Each row is a point. The points of each table are mixes of a few directions, plus a little noise. How many directions does each table use, and how many do they share? Where both have some left over, give the other angles between the two spaces (their principal angles), to ten degrees, smallest first.
In the rows, 128 means zero.

First (5 x 3)
[[134  80 114]
 [125 155 136]
 [119 203 150]
 [138  52 106]
 [125 150 134]]
Second (7 x 3)
[[ 86 120 185]
 [148  94  96]
 [177 171  65]
 [140  91 106]
 [ 99 113 167]
 [132 138 123]
 [113 169 154]]
Directions: first 1, second 2, shared 1

First (7 x 6)
[[ 96  84 146 148 180 123]
 [ 91 119 130 165 160 105]
 [103 102 162 131 134  93]
 [167 171 110 101  72 139]
 [ 88 100 147 156 164 101]
 [197 158 104  73  77 183]
 [154 162  97 122 107 152]]
Second (6 x 6)
[[107  67  79 133  69 116]
 [131 137 135 127 136 130]
 [148 187 175 123 185 139]
 [115  89  97 131  91 120]
 [151 196 182 122 193 141]
 [116  93 100 131  94 121]]
Directions: first 3, second 1, shared 0; angles 80

First (7 x 8)
[[103  54  84 133 107  86 126 139]
 [ 71 120 182 135 165 154 137 148]
 [141 155 163 110 123 123 146 100]
 [ 63 107 149 186 131 129 139 186]
 [189 176 104 150 133 121 125 121]
 [198 132  65 120 142 109 109 104]
 [132 153 148  62  95 174 114  97]]
Second (7 x 8)
[[112 150 173 122  99 130 150 120]
 [111  88  84 158 180 141  99 169]
 [135  84  72 132 180 129  98 142]
 [134 130 142  99 118 123 135 102]
 [ 98  84 169 164 167  52 180 122]
 [178 174  99 132  87 132 119 121]
 [128 185 156  88  65 189 115 120]]
Directions: first 5, second 4, shared 4

First (8 x 11)
[[136  97 114 145 130 119 117  97 195 116 134]
 [152 108 183 156 149  89 194 166 128  95 205]
 [171  65 135 171 166 116 235 142 134 151 194]
 [136 150 144 144 141 131 129 154 124 123  68]
 [113 137 109  93  96 123 102 111  74 146 138]
 [ 87 181 122  96 130 184  87 138 120 132 105]
 [131 138 116 131 132 143 124 132 118 145  76]
 [ 99 147 101  88  80 118  37  84 131 116 104]]
Second (11 x 11)
[[107 130 117  99 124 154 140 126  95 149 190]
 [151 121 135 159 130 100 112 124 169 107  57]
 [120 157 171 121 141 133 158 176  84 115 167]
 [105 172 184 102 146 149 179 198  44 121 219]
 [123 141 145 124 133 131 141 148 108 124 148]
 [142 118 122 145 126 113 113 115 159 120  82]
 [139 158 185 148 145 108 150 181 112  94 111]
 [134 106  96 133 118 125 105  92 161 137  99]
 [123 143 149 123 135 131 144 153 104 122 150]
 [141  68  39 136 100 123  67  28 214 158  59]
 [122  93  66 115 108 142  98  65 160 160 125]]
Directions: first 5, second 2, shared 2

First (10 x 14)
[[114  98 133 147 134 148 128  93 112 180 129 148 145 126]
 [150  94 110 139 146 103 142 129 119 189 117 145 149 136]
 [117 126 144 129 138 155 121  98 127 145 140 131 141 125]
 [ 85 172 145 124  83 162 109 135 134  29 133 110  82 114]
 [214 142 113  82 197  61 149 172 163 159 135 104 169 153]
 [ 97 184 168 104 121 181 104 107 149  52 157  99 114 117]
 [105 135 168 122 151 188 112  67 132 149 158 126 154 121]
 [182 149 107  98 148  68 142 187 151 105 122 106 129 143]
 [112 117 134 139 125 146 125 107 119 144 130 137 132 125]
 [103  63  57 196  39  68 149 186  75 129  57 175  65 123]]
Second (8 x 14)
[[139 102 116  80  81 174  80 127 142  83 137 112  89  60]
 [144 102 130 104 126 156  92 115 133 139 134 119 127  89]
 [158 140 128  92 158 128 149 116 153 140 157 121 152 137]
 [149 101 134 107 141 152  95 110 132 157 135 120 140  96]
 [ 77 176 123 199 113  71 190 162 103  96 100 151 114 202]
 [104 161 119 150 110 101 168 149 125  88 122 137 111 164]
 [167  83 133  74 135 178  69 101 144 156 147 110 137  61]
 [ 86 160 141 220 159  64 181 144  92 165  94 156 155 215]]
Directions: first 3, second 3, shared 1; angles 40, 70

First (8 x 20)
[[108 159 154 137  45  90 116 111 150 111 206 117 110 166  45 111  92 137
   88 139]
 [154 112 174 143 181  95 124 103 101 145 136 111 153  79 110 121 139 135
  142 149]
 [150 142 151 152 147  92 132 160  74 132 116  86 156  35 126 111 139 119
  132 120]
 [120 123  87 118 134 160 135 143 139 128  86 152 120 157 171 144 140 119
  137 118]
 [121 134  66  86 151 144 150 131 130 156  44 181 126 189 201 143 137 121
  152 133]
 [118 112  84 159 140 153 126 147 153 127  78 168 116 185 148 165 160 101
  117 128]
 [130 138 193 109  83 134 123 120 163 119 249 112 103 125  74 108  84 141
   75 101]
 [124 106 115 121 144 156 120 109 115 105 111  98 141  88 149 121 134 150
  182 136]]
Second (10 x 20)
[[147 126 137 175 102 132 157 134 132 151  60  92  72 160 110 122 154 163
   86 174]
 [176 148 110 165 121  75 125 130 139 191 100  33  69 164  92 100 117  73
  115 163]
 [110 134 118 118  72 153 118 135 170 151 136 114 130 146 107 124 153 224
   81 140]
 [127 115 146 143 148 138 150 126 102 100 100 156 122 120 145 139 133 117
  137 132]
 [101 120 133 112 106 164 128 130 140 110 137 163 150 122 134 139 146 195
  111 122]
 [ 86 107 145  83 167 164 125 121  99  52 173 232 199  76 176 157 119 125
  174  76]
 [ 97 122 128  73 163 139 103 122 113  80 199 198 199  82 160 144 105 100
  179  71]
 [145 124 139 165 120 127 154 131 122 138  74 106  86 148 120 126 143 136
  106 161]
 [149 138 118 126 157  89 114 124 117 141 147 103 126 123 126 118  99  48
  159 117]
 [143 145 107 120 124  97 104 128 145 163 155  83 125 137 108 112 111  98
  131 125]]
Directions: first 6, second 3, shared 0; angles 50, 60, 70

First (9 x 32)
[[145  80  56 195 123  95 145 106  85 102 164 154  92 146 116  15 127 135
  129 164 107 129 152  79 123 156 119 199  64 167 177 107]
 [103 136 195  52 141 125 132 170 112 118 138 116 140 155 144 207 129  98
  146  94 181 120 148 111 169 119 142 100 154 124 129 106]
 [107 184 235  67 137  81  46 127 203 198  50 120 142 107 221 139 124 201
   55 131 111  54  65 207 142 101 173  58 154 178 105 137]
 [148  95 104 123 126 165 152 149  81  87 166 130 125 137  74 169 119 104
  167 115 152 160 165  69 124 153 102 144 149 111 134 115]
 [103 122 179  70 141 100 133 162  99 113 149 126 125 166 154 159 131 104
  140 108 176 111 154  97 176 126 146 124 125 147 152  94]
 [156 123 102 139 119 184 132 129 127 118 128 123 139 103  77 173 119 130
  146 121 119 159 128 121  94 140 101 118 168  95 100 148]
 [126 137  76 182 120 136 156  98 145 134 128 127 131 116 115  88 140 108
  133 139 101 152 118 158 107 114 120 146 101  94 119 152]
 [127 131  90 190 124  84 116  85 153 153 111 142 110 120 161  14 135 159
   91 166  80 106 102 161 115 122 140 158  71 159 145 136]
 [138 145 117 131 121 181 140 127 146 130 118 114 150 103  91 187 128 113
  146 112 124 160 119 149 102 119 110 104 167  76  90 157]]
Second (8 x 32)
[[156 114 119 162 110 132  80 121 149 120  67 139 111 103 101 131  99 192
  107 158 109 122 108 103  89 136 127 128 158 177 120 143]
 [142 130 151  90 144 125 110 126 118 161 165 131 136 122 166  96 135 152
  101 121 107  95 122 155 139 154 122 113 124 132 132 112]
 [ 98 190 119 158 127 128 154  86 203 181 116 108 155 106 173 106 163  93
  110 121  95 136  85 247 123  74 143 102 101  57  94 168]
 [166  77 130  96 125 174 127 170  68  72 170 133 117 139  67 207 105 127
  164 112 168 150 177  34 128 171 100 134 180 138 140  98]
 [ 71 205 168  82 154 102 119 116 157 209  41 113 180 109 166  87 141 137
  108 119  91  98  62 221 121 104 141  84 111 103  79 182]
 [112 139  91 142 140 123 155 112 106 148 119 130 144 125 115  61 137 114
  139 132 100 135 116 145 115 136 113 146  91 105 120 150]
 [126  79 135 129 117 107 137 162  88  57 150 138  91 172 106 171 114 106
  158 130 191 140 181  30 160 130 140 163 129 175 174  84]
 [152  89 112 166 107 132 142 130 134  75 195 132  89 148 130 164 132 102
  135 131 163 148 172  90 149 118 137 153 128 136 166  87]]
Directions: first 4, second 6, shared 4

First (10 x 32)
[[135 151 140 116 119 108 154 154 137 127 146 151 116 142 124 130  96 113
  132 138 128 120 171 137 142 118 133 135 113 138 103 140]
 [ 82 190 127 190  97 108 149 153 164 169 157 156 101  67  86  73  76 159
  157 103 131 107 144  82  84  84 154  50 129 165 152 112]
 [108 100 107 161 137 157  87  88 120 138 103  94 143  92 127 115 173 159
  127 105 128 138  58 105  95 136 124 101 153 117 175 104]
 [127 139 131 129 123 121 137 137 133 130 135 137 123 128 124 125 115 126
  131 129 128 124 142 127 129 122 131 125 124 133 122 130]
 [190 107 152  38 144 112 156 152 107  82 131 142 134 219 164 190 121  67
  104 174 125 134 194 194 203 156 110 225 100 109  55 168]
 [ 79  97  91 204 135 174  62  65 123 158  93  76 147  47 114  88 193 193
  135  81 129 140   7  73  56 129 129  57 172 120 218  81]
 [ 92 146 116 180 116 133 117 119 143 156 130 124 122  76 105  91 125 162
  143 102 130 122  97  90  86 109 140  71 142 142 167 106]
 [168 120 146  70 136 114 151 148 117  99 134 142 129 188 150 167 117  87
  114 159 126 130 178 171 178 143 118 190 107 118  77 156]
 [149 129 139  97 130 117 145 144 125 113 135 140 126 161 138 147 115 104
  122 145 127 127 162 151 156 133 124 160 115 126  97 144]
 [151 101 130  96 142 135 122 120 112 108 117 118 140 159 148 155 148 111
  114 141 126 137 127 152 152 148 116 167 126 112 113 137]]
Second (8 x 32)
[[140  66 130 169  92 186 147  97 115 114 119 122  93  51  94  89 144 161
  158 105 198 128 120  89 101 114 158  96 142 180 111 113]
 [104 202  95  93 117  86 116 166 139  96 116 170 139 183 141 125  90 100
  102 113  75  96 174  93 103 127 128 127  69  38 133 111]
 [159 203 184  59 136  76 154 210 157 104 163 194 124 181 108 151  65  93
   91 111  86 146 221 162 146 126 138 136  92  92 116  93]
 [123 119 123 127 156 119 111 112 123 151 129  96 151 151 156 153 151 121
  127 159 109 135  90 162 156 139 100 155 151 134 138 157]
 [119 143 150 165 108 128 145 143 146 142 175 118 117  98 108 108 111 122
  169 166 120 124 110 147 163  83 101 109 173 214 120 143]
 [138 104 160 155 138 143 146 118 135 168 131 132 106  71  97 117 128 172
  129  89 177 156 133 126 100 136 170  93 142 162 143 109]
 [ 95  87  56 146 151 142  79  61  96 145  75  71 162 148 184 142 189 137
  125 146 124 108  50 110 114 160 106 157 130  83 151 167]
 [146 100 126 109 128 144 125 118 113 104 116 121 131 141 137 140 145 118
  123 135 135 131 127 135 140 138 122 152 125 120 112 131]]
Directions: first 2, second 5, shared 1; angles 30

First (8 x 32)
[[ 86  99  57  97 121 125 123  86 140  87 101  89 161 147 185  67 135 141
  129  94 127 147 115 147 154  80 172  69 112 135 117 102]
 [161 122 177 141  97 114  78 151 128 137 156 150 133 124 134 150 154 118
  128 142 120 133 113 144 118 130 111 140 127 145 108 101]
 [134  95 122 126  68  99  54 146 139 114 137 140 164  93 180 135 187  99
  136 143  67 156 100 185 134  83 130 107 108 148 105  73]
 [104 148 112 177 192 135 186 115 161 150 135 146 127 138  45 109  76 121
  120 114 194 124 132  35 116 176 116 141 145 105 173 178]
 [120 157 107 166 181 143 212 149 135 169 121 160  99  90  49 156  83 110
  122 149 137 116 151  71 111 176  90 172 138  91 190 204]
 [216 149 222 102 105 147 132 171  69 163 149 144  67 148 143 190 121 162
  109 158 137  98 150 169 113 164  88 185 128 140 102 151]
 [128  99  88 124 114 121 125 118 144 119 128 130 152 135 170  92 127 130
  111 113 145 151 104 138 140 111 134  98 105 140 129 126]
 [ 75 154 135  92 144 139 116  89 109  86  95  68 121 151 116 123 143 145
  169 110  97 101 156 132 137 100 183 112 162 116  98  88]]
Second (9 x 32)
[[ 89 149 106 128 157 136 158 118 129 122 105 114 120 109  90 136 120 119
  148 131 104 115 149 109 127 126 140 132 145 104 146 140]
 [ 92 176 150 109 158 146 149 122  98 117  97  95  91 112  73 171 132 129
  169 145  74  87 175 125 122 127 147 155 168  98 126 127]
 [191 101 184 141  82 111  69 150 133 143 174 159 143 153 169 127 146 133
  103 128 165 147  95 148 122 138 105 129 109 166  98 103]
 [158  93 112 128 103 119 116 130 141 133 145 144 147 145 182  98 125 137
   98 115 164 155  99 143 136 122 118 107  97 152 124 128]
 [120 101  26  45 124 156 196  96  93 100  73  78 113 149 237  79 101 182
  103 102 125 134 139 194 164  84 158  83  89 130 131 160]
 [191  86 157 140  80 109  77 145 141 143 173 163 153 156 188 108 138 135
   91 120 178 160  85 149 127 133 104 116  95 169 107 111]
 [101 117  60 118 144 134 169 111 137 119 105 117 136 122 145  98 109 132
  120 116 131 138 128 124 141 114 138 105 113 118 152 151]
 [ 93 132 111 193 159 109 129 129 180 141 143 161 159  97  55 120 122  82
  136 130 142 143 113  58 115 148 115 131 139 112 165 136]
 [117 198 249 150 146 130  88 150 103 134 138 124  89 108  14 217 159 105
  186 166  70  75 171 102  97 158 127 194 197 105 104  95]]
Directions: first 5, second 3, shared 3

First (11 x 32)
[[103 101 114 118 172 109 144 135 131  94 145 106 143  97 129  98 144 139
  101 180 130 149 127 139 119 125 165 101 130 154 157 105]
 [119 118 122 125 145 121 133 130 129 116 134 120 134 116 128 116 134 133
  118 147 128 136 127 132 124 127 142 118 128 137 139 120]
 [138 139 133 132 110 136 122 125 127 142 121 136 122 141 128 140 121 123
  139 107 127 119 128 124 132 130 113 140 128 117 116 137]
 [ 83  80 104 111 209  93 156 141 133  67 158  89 155  72 130  73 159 149
   80 223 132 166 126 148 112 123 195  78 131 175 180  88]
 [ 93  90 108 115 190 101 150 138 132  80 151  99 148  84 130  85 152 144
   90 201 132 158 126 144 116 123 180  90 130 164 168  97]
 [166 168 148 142  61 157 104 118 124 179 103 160 107 176 126 173 102 111
  169  49 124  96 129 111 142 133  72 170 126  88  85 163]
 [143 144 137 133 101 139 119 124 127 148 118 140 120 146 128 146 118 121
  144  97 127 115 129 121 134 130 106 144 127 112 110 142]
 [103 102 115 119 171 109 143 136 131  95 144 107 143  97 128  99 144 138
  102 179 130 148 127 139 120 125 164 102 130 153 155 106]
 [143 143 136 134 102 139 119 124 126 148 118 140 120 146 128 146 118 122
  144  98 126 116 129 122 132 130 107 143 127 113 111 141]
 [131 132 131 130 120 132 125 126 127 133 126 132 126 133 127 133 124 127
  133 119 128 125 128 125 129 129 121 132 128 123 123 132]
 [185 190 159 149  26 173  92 112 121 206  90 176  94 200 126 198  89 102
  190   7 122  79 131 103 149 136  44 191 124  69  63 180]]
Second (9 x 32)
[[138 109 158 115 126 155 126 144 133 165 180 183 139 181 134 143  70 116
  146  89 114 127 100  99 104 131 113 100  67 117 118 155]
 [ 90  88 107 114 195  99 151 139 132  77 153  96 150  81 130  82 154 145
   88 207 132 160 126 145 114 123 184  87 131 167 171  94]
 [152 142 151 130  91 154 115 129 128 169 135 166 121 174 130 158  92 114
  156  71 121 110 118 108 126 132  92 139 103 103 101 157]
 [155 190 115 157  63 127 106 100 119 138  46  99  93 116 120 157 167 123
  149  91 139  98 161 143 168 130  89 201 194 101  96 132]
 [116 132 107 133 141 107 133 121 126  98 102  90 125  89 125 111 166 138
  111 164 137 134 144 148 140 126 146 138 164 141 141 106]
 [ 88  91 101 116 196  93 152 135 131  69 142  85 148  69 128  79 166 148
   84 215 135 160 132 151 119 122 187  93 143 170 173  88]
 [141 122 152 122 115 151 123 137 131 161 159 170 132 171 132 146  85 118
  146  89 118 122 109 106 114 131 109 116  86 114 114 152]
 [152 162 134 142  82 141 112 116 124 154  97 135 110 147 125 156 126 119
  151  83 129 106 137 124 144 131  93 164 143 104 100 145]
 [120 116 127 123 143 124 133 132 129 120 139 127 134 123 129 119 127 131
  121 142 127 135 124 129 122 127 139 115 122 136 137 123]]
Directions: first 1, second 2, shared 1

First (11 x 32)
[[124 124 127 112 148 107 132 122 122 149 131 124 109 141 113 108 113 143
  130 153 107 124 130 121 139 128 137 132 140 133 126 125]
 [119 127 127 128 141 127 127 127 121 149 141 130 122 133 115 100 126 143
  125 135 127 130 127 117 128 127 130 138 133 131 133 122]
 [154 137 151 155  75 138 137 144 162  36  98 120 151 105 183 223 142  57
  145  85 145 130 123 171 111 142 121  83  98 111 110 156]
 [113 124 144 125 138 125 128 133 128 131 148 114 111 132 119  92 112 139
  138 145 114 128 121 118 116 137 134 138 131 137 141 124]
 [118 130 135 140 138 122 134 131 128 138 142 130 121 133 118 107 128 130
  131 124 133 133 124 124 127 133 130 126 127 124 125 130]
 [129 120 116  99 135 132 118 119 116 147 124 123 125 131 121 115 118 154
  120 154 111 120 134 116 132 120 130 148 140 140 142 115]
 [138 132 137 128 130  96 145 128 139 111 115 126 114 136 134 157 120 105
  140 131 114 127 129 145 140 134 137 101 128 118 106 143]
 [151 130 128 125 102 128 131 128 142  86  98 126 141 119 157 191 132  96
  131 116 129 124 134 152 131 128 126 106 119 120 116 140]
 [132 119 106  98 125 150 108 117 112 147 120 127 140 123 126 121 126 158
  112 147 122 119 137 114 129 114 122 157 139 143 150 109]
 [120 123 138 119 133 127 125 130 128 126 138 114 116 130 125 108 114 137
  136 146 113 125 124 122 119 134 133 136 132 136 139 123]
 [111 141 101 178 142 156 125 128 109 188 154 175 159 125 100  85 176 147
   98  74 193 148 128 107 137 111 111 143 121 113 121 122]]
Second (10 x 32)
[[162 120  81  91  92 175  99 110 114 121  81 139 176 105 155 192 149 139
   95 123 141 114 149 132 135  99 108 150 130 137 145 112]
 [127 128 124 123 137 120 130 125 124 141 129 130 122 133 120 120 125 135
  127 136 123 127 130 124 135 126 130 130 134 128 126 126]
 [118 129 137 133 140 119 133 131 128 136 142 125 116 134 118 105 121 132
  134 133 123 131 123 123 126 133 133 128 130 129 128 129]
 [125 133 149 150 118 128 136 140 142 100 135 122 127 124 139 136 130 104
  141 111 136 133 119 138 115 141 128 112 116 121 123 139]
 [124 133 150 152 116 129 136 141 144  96 135 122 127 123 141 139 131 101
  142 109 137 134 118 140 114 141 128 111 114 121 123 140]
 [142 133 123 132 120 117 135 126 135 114 108 136 134 127 139 166 135 107
  127 117 132 128 133 143 139 126 128 109 124 118 110 139]
 [132 130 131 133 119 131 129 130 133 115 123 128 133 124 137 143 132 117
  130 119 133 129 128 135 126 130 126 121 123 125 125 132]
 [144 135 117 126 143  84 148 118 130 140 105 144 116 144 122 160 128 112
  127 128 120 127 138 143 162 123 136 100 135 111  91 142]
 [ 88 113 126 101 169 143 108 123  99 198 179 113 104 141  81   7 103 204
  122 179 105 126 121  77 113 126 134 188 153 159 174  93]
 [118 128 142 138 126 134 128 135 132 120 142 121 125 125 127 111 125 127
  135 125 130 131 121 125 115 136 128 130 123 130 136 128]]
Directions: first 4, second 3, shared 3

First (9 x 32)
[[175 129 122 155 133 159 157 155 152  87 110 146  81 136 158 158 143 156
  149 101 136 150 125 151 108 140 118 165 125 138 122  92]
 [ 70 121 139  94 127  81  86  93 100 178 151 102 191 112  94  98 110  99
  102 156 111  99 133  98 155 117 140  84 128 120 132 174]
 [106  95 156 115 138  74  95 112 128 137 145 123 159  84 125 145 124 149
  114 108  85 108 136 103 141 133 129 111 102 145 105 153]
 [ 84  88 181 112 105  75 118 112 133 126 171 170 134  63 109 120 108 140
  103 117  87 102 141  82 133  98 118  69  84 134  96 170]
 [124 161 111 131 100 177 165 136 121 129 129 149 100 163 112  86 119  90
  131 165 173 138 123 137 117 101 126 113 150 100 152 122]
 [102  80 165 110 148  50  76 106 129 140 147 114 175  68 128 159 125 162
  110  95  66 101 138  96 148 142 130 112  92 155  95 160]
 [175 142 104 151 145 163 145 150 141 105  98 118 101 157 156 155 147 144
  151 112 145 151 121 160 116 152 127 178 142 135 135  89]
 [155 186  67 136 136 196 147 138 111 145  90  88 125 211 129 104 139  86
  148 168 190 152 114 172 125 141 140 169 186 104 175  94]
 [160 150 109 148 121 177 164 150 138 105 111 142  86 159 141 127 136 125
  145 131 160 150 122 153 110 127 123 152 143 120 140  98]]
Second (8 x 32)
[[ 68 211 131 120 169  73  39 131 107 139 142  68 125  93 185 156   7  95
   73 152 116  92 148 203 189 180 115 121 126 123 106 141]
 [168  73 133 125 107 155 169 129 142 122 128 155 147 139 101 125 199 158
  145 103 132 147 116  79 101 101 137 129 119 126 140 120]
 [132 130 151 133 162  83  77 143 141 103 136 104 125  76 185 195  89 168
  100  87  91 115 141 158 155 171 117 145  94 146  94 121]
 [109 135 133 136 123 127 135 125 121 126 120 139 102 135 123 116 116 114
  136 152 125 127 125 128 126 120 121 125 136 140 117 126]
 [ 76 153 130 141 109 137 150 115 104 138 111 153  71 158 100  76  98  74
  147 200 136 125 118 125 122 100 116 110 161 146 116 128]
 [178 133  76 130 128 166 164 125 151 134 114 130 150 159 105 110 178 128
  170  94 155 143 138 150  91 138 147 158 147 105 175 138]
 [146  91 151 126 128 119 124 135 136 115 137 133 139 106 140 157 149 164
  116 101 112 131 123 103 132 126 126 127 103 135 114 118]
 [147  96 119 111  97 165 166 119 124 148 134 143 166 159  84  91 188 123
  134 135 156 142 115  80 110  88 145 109 136 102 162 132]]
Directions: first 3, second 4, shared 1; angles 40, 50
